Each row is a point. The points of each table are mixes of a few directions, plus a little noise. How many directions does each table use, and how many do they share? Where both have some left over, give the other angles between the two spaces (their principal angles), to ten degrees, smallest first.
In the rows, 128 means zero.

First (4 x 2):
[[40, 107],
[173, 139],
[157, 135],
[142, 131]]
Second (6 x 2):
[[131, 114],
[140, 77],
[142, 70],
[114, 185],
[107, 212],
[133, 108]]
Directions: first 1, second 1, shared 0; angles 90

First (4 x 3):
[[130, 178, 123],
[131, 198, 119],
[127, 104, 131],
[125, 32, 140]]
Second (7 x 3):
[[126, 100, 46],
[115, 156, 173],
[97, 165, 153],
[115, 106, 34],
[169, 110, 183],
[132, 140, 171],
[141, 119, 136]]
Directions: first 1, second 2, shared 0; angles 50

First (9 x 6):
[[92, 82, 181, 7, 149, 188],
[127, 127, 129, 126, 128, 129],
[134, 136, 119, 149, 124, 118],
[128, 128, 128, 129, 128, 128],
[140, 143, 111, 167, 121, 109],
[140, 144, 110, 169, 121, 108],
[130, 131, 124, 136, 126, 124],
[132, 134, 122, 143, 125, 121],
[127, 127, 129, 126, 128, 129]]
Second (7 x 6):
[[146, 147, 106, 179, 110, 90],
[127, 108, 149, 87, 91, 83],
[132, 146, 111, 164, 151, 153],
[130, 128, 128, 130, 120, 116],
[125, 113, 143, 95, 106, 102],
[120, 129, 129, 124, 158, 173],
[117, 126, 130, 116, 161, 178]]
Directions: first 1, second 2, shared 1

First (7 x 9):
[[106, 73, 110, 193, 155, 113, 114, 143, 125],
[148, 207, 140, 87, 125, 128, 160, 118, 91],
[90, 132, 138, 182, 132, 121, 148, 109, 140],
[181, 107, 133, 10, 82, 160, 85, 135, 178],
[179, 185, 138, 24, 102, 145, 129, 128, 116],
[91, 136, 137, 182, 135, 120, 150, 109, 135],
[101, 57, 101, 216, 168, 106, 109, 152, 113]]
Second (7 x 9):
[[73, 120, 162, 195, 118, 92, 177, 95, 147],
[220, 169, 96, 15, 143, 144, 96, 177, 54],
[130, 83, 133, 107, 104, 137, 105, 126, 176],
[103, 102, 133, 155, 119, 136, 122, 115, 167],
[175, 149, 107, 72, 139, 144, 105, 154, 93],
[133, 144, 98, 140, 151, 165, 98, 140, 121],
[63, 129, 169, 211, 122, 79, 195, 89, 137]]
Directions: first 3, second 3, shared 2; angles 70

First (11 x 12):
[[50, 127, 147, 78, 107, 128, 93, 81, 134, 228, 19, 175],
[167, 141, 129, 156, 96, 128, 111, 148, 105, 77, 145, 202],
[177, 131, 148, 175, 147, 103, 144, 160, 113, 67, 172, 131],
[164, 86, 117, 176, 123, 126, 152, 160, 148, 93, 179, 127],
[75, 186, 82, 42, 88, 180, 81, 78, 121, 186, 69, 134],
[97, 89, 102, 104, 144, 150, 155, 116, 168, 169, 136, 47],
[79, 168, 123, 107, 143, 114, 112, 84, 136, 219, 58, 92],
[167, 127, 96, 143, 130, 145, 146, 150, 132, 78, 195, 91],
[137, 120, 138, 161, 121, 110, 129, 133, 133, 135, 119, 153],
[144, 123, 149, 167, 175, 93, 159, 140, 135, 124, 149, 70],
[150, 108, 183, 105, 135, 129, 126, 163, 84, 28, 163, 186]]
Second (11 x 12):
[[91, 119, 161, 105, 80, 126, 83, 110, 110, 158, 49, 249],
[150, 99, 102, 123, 104, 162, 134, 149, 134, 82, 176, 140],
[150, 108, 78, 161, 152, 139, 169, 137, 173, 140, 184, 21],
[183, 166, 107, 170, 145, 122, 143, 148, 120, 78, 187, 88],
[58, 133, 162, 118, 155, 89, 119, 84, 143, 248, 24, 108],
[171, 188, 139, 156, 149, 105, 126, 141, 92, 80, 156, 117],
[141, 152, 170, 93, 140, 127, 113, 144, 79, 56, 143, 161],
[157, 132, 93, 165, 124, 132, 142, 136, 148, 125, 163, 95],
[135, 166, 127, 168, 134, 97, 122, 116, 127, 165, 98, 127],
[122, 53, 87, 112, 78, 180, 133, 139, 163, 118, 153, 161],
[52, 92, 187, 42, 151, 131, 121, 105, 118, 157, 72, 131]]
Directions: first 5, second 4, shared 4

First (11 x 14):
[[183, 103, 105, 119, 69, 152, 157, 148, 133, 128, 179, 136, 113, 59],
[183, 134, 89, 160, 136, 113, 105, 123, 122, 102, 143, 150, 145, 63],
[125, 115, 140, 101, 86, 157, 160, 136, 143, 154, 153, 119, 110, 129],
[69, 144, 100, 147, 113, 182, 135, 96, 186, 229, 235, 135, 55, 127],
[109, 120, 132, 143, 158, 115, 104, 127, 120, 115, 110, 128, 127, 149],
[104, 209, 154, 134, 202, 95, 101, 81, 129, 128, 56, 127, 187, 187],
[155, 135, 100, 149, 135, 108, 120, 128, 115, 110, 135, 139, 136, 98],
[61, 108, 190, 56, 94, 137, 185, 156, 115, 147, 86, 86, 114, 230],
[111, 134, 182, 125, 173, 141, 90, 106, 147, 121, 71, 120, 157, 170],
[145, 88, 141, 121, 129, 115, 119, 154, 106, 82, 91, 123, 138, 128],
[167, 115, 71, 154, 113, 93, 132, 154, 94, 95, 153, 142, 123, 73]]
Second (9 x 14):
[[123, 111, 176, 109, 132, 162, 113, 119, 154, 133, 106, 120, 132, 146],
[149, 112, 134, 126, 106, 172, 124, 120, 162, 149, 165, 135, 112, 88],
[89, 144, 178, 115, 173, 129, 106, 108, 138, 128, 69, 114, 152, 193],
[84, 75, 94, 154, 128, 114, 116, 157, 107, 124, 161, 125, 72, 139],
[134, 25, 135, 125, 91, 160, 114, 175, 127, 102, 151, 123, 79, 100],
[73, 79, 104, 164, 148, 120, 98, 146, 118, 130, 155, 128, 71, 152],
[175, 249, 65, 147, 158, 36, 154, 102, 77, 103, 97, 146, 207, 110],
[132, 179, 167, 76, 105, 139, 176, 110, 140, 153, 103, 114, 162, 157],
[197, 175, 98, 134, 117, 121, 141, 109, 131, 124, 143, 145, 166, 64]]
Directions: first 5, second 5, shared 5

First (8 x 20):
[[170, 107, 106, 87, 148, 64, 152, 155, 135, 179, 112, 131, 154, 69, 144, 167, 179, 48, 162, 91],
[121, 136, 92, 157, 97, 187, 101, 114, 89, 113, 153, 128, 110, 137, 89, 132, 80, 172, 86, 148],
[113, 130, 65, 141, 112, 194, 97, 93, 89, 118, 122, 84, 101, 105, 109, 166, 75, 137, 113, 126],
[120, 124, 172, 94, 164, 70, 153, 131, 174, 136, 89, 114, 143, 126, 179, 123, 174, 84, 183, 111],
[37, 154, 117, 152, 126, 234, 78, 39, 118, 54, 90, 38, 65, 162, 150, 126, 40, 188, 137, 153],
[110, 129, 134, 115, 140, 123, 127, 112, 139, 125, 104, 102, 122, 125, 150, 134, 130, 113, 153, 120],
[194, 121, 150, 153, 95, 92, 156, 203, 115, 158, 204, 235, 167, 152, 71, 92, 163, 158, 65, 148],
[158, 123, 192, 120, 137, 57, 166, 177, 161, 144, 146, 193, 162, 151, 134, 89, 186, 123, 129, 130]]
Second (8 x 20):
[[107, 135, 232, 94, 177, 44, 174, 139, 211, 121, 86, 129, 148, 156, 202, 86, 191, 98, 198, 113],
[165, 142, 35, 176, 72, 209, 106, 139, 71, 148, 198, 140, 116, 96, 52, 164, 48, 182, 51, 113],
[126, 129, 134, 126, 132, 123, 131, 128, 133, 128, 124, 130, 129, 130, 134, 127, 131, 125, 130, 127],
[179, 183, 124, 177, 95, 149, 181, 191, 179, 170, 235, 164, 142, 113, 99, 122, 53, 208, 89, 42],
[110, 106, 113, 114, 134, 132, 99, 100, 95, 113, 93, 112, 119, 130, 129, 138, 147, 102, 131, 166],
[100, 94, 119, 102, 144, 124, 90, 87, 88, 102, 68, 107, 117, 133, 136, 137, 165, 84, 143, 183],
[111, 131, 201, 103, 164, 68, 159, 134, 186, 123, 98, 127, 142, 148, 179, 99, 172, 105, 178, 118],
[126, 108, 70, 131, 109, 171, 85, 101, 64, 118, 119, 118, 113, 117, 93, 154, 115, 122, 100, 166]]
Directions: first 3, second 2, shared 1; angles 60

First (11 x 32):
[[156, 138, 111, 132, 123, 131, 127, 143, 129, 140, 154, 115, 138, 117, 127, 158, 99, 122, 90, 132, 120, 140, 163, 131, 137, 119, 124, 131, 155, 113, 150, 92],
[105, 124, 145, 120, 131, 135, 123, 147, 148, 156, 155, 100, 130, 144, 147, 121, 146, 134, 145, 135, 131, 136, 144, 147, 113, 142, 161, 94, 113, 96, 111, 146],
[104, 123, 144, 121, 133, 137, 124, 154, 154, 160, 160, 93, 133, 143, 150, 124, 145, 135, 144, 139, 132, 140, 155, 151, 111, 144, 167, 90, 114, 87, 113, 142],
[196, 164, 111, 114, 105, 108, 170, 85, 65, 109, 122, 197, 102, 123, 56, 135, 105, 87, 82, 111, 101, 113, 105, 102, 166, 105, 59, 187, 143, 158, 138, 76],
[217, 180, 116, 101, 93, 95, 197, 53, 27, 98, 108, 245, 80, 131, 15, 120, 113, 66, 79, 99, 90, 98, 72, 88, 182, 99, 26, 215, 134, 179, 126, 69],
[95, 112, 140, 132, 138, 134, 111, 139, 151, 132, 122, 106, 135, 134, 155, 116, 147, 147, 157, 132, 142, 128, 126, 137, 111, 139, 153, 105, 114, 123, 119, 157],
[119, 125, 129, 131, 132, 135, 120, 150, 148, 146, 153, 99, 139, 129, 148, 138, 125, 135, 123, 136, 130, 141, 158, 143, 120, 132, 152, 106, 133, 102, 130, 125],
[125, 131, 134, 124, 125, 122, 137, 108, 111, 113, 106, 153, 114, 133, 114, 111, 143, 123, 144, 120, 127, 116, 97, 118, 131, 128, 111, 140, 115, 148, 117, 141],
[111, 110, 122, 145, 139, 128, 109, 116, 133, 93, 84, 134, 134, 115, 144, 122, 130, 144, 148, 124, 143, 118, 101, 113, 124, 126, 122, 140, 128, 164, 136, 150],
[79, 91, 124, 155, 152, 144, 82, 149, 175, 111, 99, 84, 155, 114, 187, 129, 133, 168, 160, 138, 155, 133, 132, 133, 103, 136, 163, 106, 129, 138, 138, 168],
[101, 113, 131, 136, 140, 140, 106, 160, 165, 148, 148, 82, 145, 128, 166, 137, 129, 148, 138, 140, 139, 143, 160, 147, 111, 137, 167, 94, 130, 99, 129, 142]]
Second (8 x 32):
[[126, 128, 119, 150, 150, 133, 125, 130, 133, 122, 114, 112, 144, 118, 150, 128, 115, 146, 127, 139, 127, 131, 131, 120, 122, 126, 125, 108, 128, 133, 153, 141],
[148, 131, 110, 161, 147, 142, 139, 115, 115, 107, 85, 114, 144, 93, 149, 144, 97, 133, 99, 112, 117, 145, 160, 113, 119, 113, 104, 116, 169, 116, 186, 114],
[108, 125, 113, 174, 180, 133, 111, 144, 152, 124, 115, 89, 167, 122, 180, 117, 109, 179, 145, 171, 130, 125, 116, 113, 115, 131, 136, 77, 102, 153, 165, 174],
[136, 129, 113, 160, 153, 138, 131, 123, 126, 114, 97, 109, 148, 104, 154, 135, 104, 144, 114, 129, 122, 138, 146, 114, 119, 119, 115, 107, 148, 126, 174, 131],
[118, 126, 170, 35, 48, 102, 129, 132, 123, 162, 203, 187, 67, 185, 46, 116, 192, 71, 153, 109, 141, 106, 93, 165, 154, 147, 156, 196, 94, 121, 7, 103],
[152, 132, 136, 95, 86, 128, 147, 109, 102, 125, 127, 160, 97, 122, 87, 143, 136, 82, 103, 84, 123, 136, 149, 137, 137, 121, 113, 172, 165, 102, 112, 81],
[97, 123, 125, 151, 165, 124, 105, 151, 158, 138, 143, 100, 154, 145, 163, 108, 130, 173, 162, 178, 137, 114, 97, 123, 122, 140, 151, 88, 78, 159, 126, 180],
[138, 130, 139, 97, 95, 124, 137, 119, 115, 132, 139, 153, 103, 134, 95, 134, 142, 97, 120, 103, 127, 129, 133, 138, 137, 127, 125, 160, 141, 114, 101, 101]]
Directions: first 3, second 2, shared 0; angles 40, 40

First (8 x 32):
[[126, 145, 149, 92, 112, 127, 111, 138, 94, 164, 129, 159, 157, 134, 114, 120, 127, 117, 92, 150, 123, 86, 124, 123, 119, 90, 125, 133, 143, 125, 107, 113],
[113, 118, 129, 121, 135, 108, 144, 123, 135, 150, 140, 126, 146, 134, 109, 120, 125, 123, 100, 122, 119, 116, 107, 122, 144, 94, 160, 128, 152, 123, 69, 134],
[120, 150, 122, 144, 174, 151, 128, 124, 119, 118, 109, 113, 109, 128, 127, 110, 126, 154, 121, 111, 125, 134, 142, 131, 137, 98, 128, 142, 90, 122, 116, 105],
[126, 143, 153, 115, 152, 133, 132, 121, 130, 160, 135, 133, 136, 115, 116, 116, 137, 132, 107, 126, 120, 138, 151, 108, 126, 87, 124, 128, 151, 116, 76, 124],
[161, 119, 163, 187, 195, 98, 136, 140, 180, 76, 101, 102, 82, 137, 162, 88, 156, 130, 155, 148, 140, 140, 146, 132, 158, 158, 108, 97, 162, 137, 72, 184],
[139, 92, 103, 140, 112, 128, 137, 166, 157, 86, 164, 90, 60, 87, 155, 151, 116, 118, 218, 131, 131, 173, 165, 153, 133, 207, 78, 130, 129, 140, 202, 140],
[132, 129, 95, 123, 32, 149, 111, 62, 114, 127, 104, 173, 204, 161, 131, 193, 132, 126, 115, 107, 149, 143, 75, 108, 72, 188, 166, 117, 85, 134, 249, 128],
[108, 127, 109, 101, 112, 130, 125, 152, 95, 144, 143, 130, 130, 127, 112, 127, 105, 124, 116, 131, 117, 94, 115, 146, 136, 102, 135, 150, 112, 128, 133, 97]]
Second (9 x 32):
[[103, 86, 179, 139, 161, 153, 126, 185, 100, 145, 137, 191, 146, 143, 148, 162, 94, 144, 91, 128, 97, 197, 90, 138, 127, 125, 90, 93, 172, 132, 182, 67],
[144, 148, 75, 117, 103, 118, 151, 79, 154, 111, 107, 106, 154, 139, 112, 99, 158, 121, 127, 126, 142, 84, 146, 136, 127, 116, 183, 152, 117, 145, 95, 185],
[138, 141, 92, 105, 89, 120, 135, 130, 158, 139, 99, 90, 110, 105, 127, 94, 157, 100, 125, 151, 147, 82, 142, 124, 130, 130, 129, 134, 95, 146, 56, 162],
[118, 130, 99, 109, 120, 109, 131, 75, 137, 147, 122, 83, 102, 105, 105, 118, 140, 123, 133, 103, 158, 97, 122, 94, 140, 129, 149, 135, 91, 112, 60, 135],
[118, 122, 105, 104, 104, 135, 156, 99, 134, 123, 134, 141, 144, 156, 108, 155, 126, 107, 125, 108, 156, 102, 129, 96, 130, 126, 178, 113, 109, 109, 106, 183],
[133, 134, 218, 171, 123, 116, 93, 185, 111, 133, 173, 179, 158, 155, 144, 174, 104, 122, 127, 153, 94, 173, 98, 124, 108, 140, 104, 100, 170, 108, 192, 101],
[132, 130, 83, 114, 131, 127, 140, 99, 143, 132, 97, 95, 122, 108, 124, 87, 150, 136, 120, 124, 135, 108, 136, 144, 137, 117, 137, 152, 118, 152, 91, 130],
[143, 147, 135, 157, 167, 109, 99, 108, 117, 118, 132, 96, 110, 99, 132, 97, 133, 166, 154, 125, 108, 145, 141, 158, 130, 127, 100, 166, 141, 134, 161, 78],
[125, 115, 170, 134, 154, 165, 123, 192, 98, 106, 155, 173, 108, 143, 150, 168, 94, 132, 152, 134, 116, 166, 151, 134, 124, 142, 82, 105, 137, 116, 210, 111]]
Directions: first 6, second 6, shared 1; angles 40, 60, 70, 80, 80

First (8 x 32):
[[175, 130, 100, 75, 57, 88, 159, 127, 140, 144, 138, 137, 134, 163, 77, 45, 237, 120, 145, 125, 146, 54, 139, 97, 30, 61, 95, 71, 157, 149, 127, 165],
[113, 141, 128, 122, 138, 124, 105, 108, 116, 114, 131, 150, 137, 104, 148, 140, 117, 136, 109, 137, 130, 139, 141, 131, 132, 147, 141, 149, 118, 98, 162, 143],
[68, 210, 182, 133, 65, 66, 117, 132, 129, 141, 146, 175, 139, 131, 122, 102, 153, 112, 86, 130, 181, 65, 82, 167, 133, 116, 172, 135, 117, 102, 101, 199],
[129, 112, 121, 170, 176, 184, 175, 159, 93, 140, 156, 103, 130, 155, 108, 129, 55, 119, 154, 135, 87, 190, 143, 99, 153, 134, 81, 132, 117, 177, 72, 70],
[77, 171, 169, 151, 123, 109, 106, 129, 126, 127, 131, 150, 131, 113, 148, 150, 98, 124, 97, 129, 151, 123, 98, 164, 172, 151, 168, 156, 110, 102, 118, 152],
[66, 193, 145, 138, 149, 123, 103, 100, 71, 109, 169, 193, 160, 92, 153, 134, 73, 133, 80, 159, 132, 161, 154, 128, 144, 166, 143, 182, 93, 77, 163, 163],
[207, 59, 63, 103, 147, 170, 174, 134, 121, 132, 132, 89, 125, 158, 91, 92, 155, 132, 182, 128, 83, 151, 179, 64, 65, 94, 53, 85, 152, 180, 130, 77],
[188, 8, 117, 132, 169, 160, 84, 135, 230, 116, 22, 26, 69, 109, 177, 232, 135, 149, 171, 80, 114, 141, 88, 173, 195, 155, 170, 114, 159, 139, 150, 55]]
Second (10 x 32):
[[97, 227, 82, 98, 103, 71, 124, 139, 73, 165, 51, 172, 140, 89, 128, 161, 123, 97, 61, 59, 34, 125, 203, 161, 212, 100, 82, 78, 108, 169, 140, 154],
[157, 168, 129, 172, 103, 158, 137, 187, 198, 134, 116, 143, 155, 138, 182, 115, 149, 126, 172, 135, 141, 71, 129, 88, 96, 153, 108, 152, 69, 114, 137, 120],
[96, 129, 79, 98, 164, 181, 177, 72, 111, 98, 142, 9, 99, 74, 94, 136, 105, 139, 87, 108, 112, 210, 72, 116, 131, 42, 189, 151, 172, 134, 147, 176],
[158, 164, 130, 186, 116, 167, 140, 181, 187, 130, 139, 121, 144, 122, 196, 131, 159, 129, 151, 143, 136, 88, 122, 85, 83, 143, 114, 153, 68, 107, 148, 112],
[99, 126, 107, 159, 156, 143, 128, 90, 101, 132, 189, 73, 121, 107, 160, 167, 124, 121, 39, 148, 83, 174, 114, 166, 93, 96, 138, 154, 130, 109, 148, 97],
[91, 136, 100, 66, 76, 81, 110, 129, 176, 142, 55, 202, 185, 205, 59, 81, 79, 102, 172, 111, 124, 82, 154, 174, 152, 170, 100, 149, 153, 152, 77, 152],
[156, 104, 134, 130, 140, 201, 166, 98, 124, 129, 158, 61, 86, 101, 121, 93, 141, 160, 147, 134, 167, 149, 68, 96, 136, 88, 176, 140, 133, 122, 138, 135],
[161, 59, 188, 110, 118, 103, 103, 150, 159, 109, 118, 194, 132, 188, 89, 86, 128, 143, 228, 154, 214, 88, 125, 104, 117, 195, 125, 112, 150, 124, 91, 124],
[146, 80, 184, 172, 137, 89, 77, 94, 38, 176, 203, 182, 102, 136, 173, 152, 155, 133, 52, 171, 111, 124, 158, 201, 135, 157, 100, 94, 118, 112, 128, 39],
[120, 89, 150, 90, 165, 87, 120, 139, 114, 66, 109, 129, 117, 120, 82, 156, 118, 132, 165, 117, 160, 169, 135, 87, 124, 131, 144, 88, 182, 135, 128, 171]]
Directions: first 4, second 6, shared 0; angles 60, 70, 80, 90
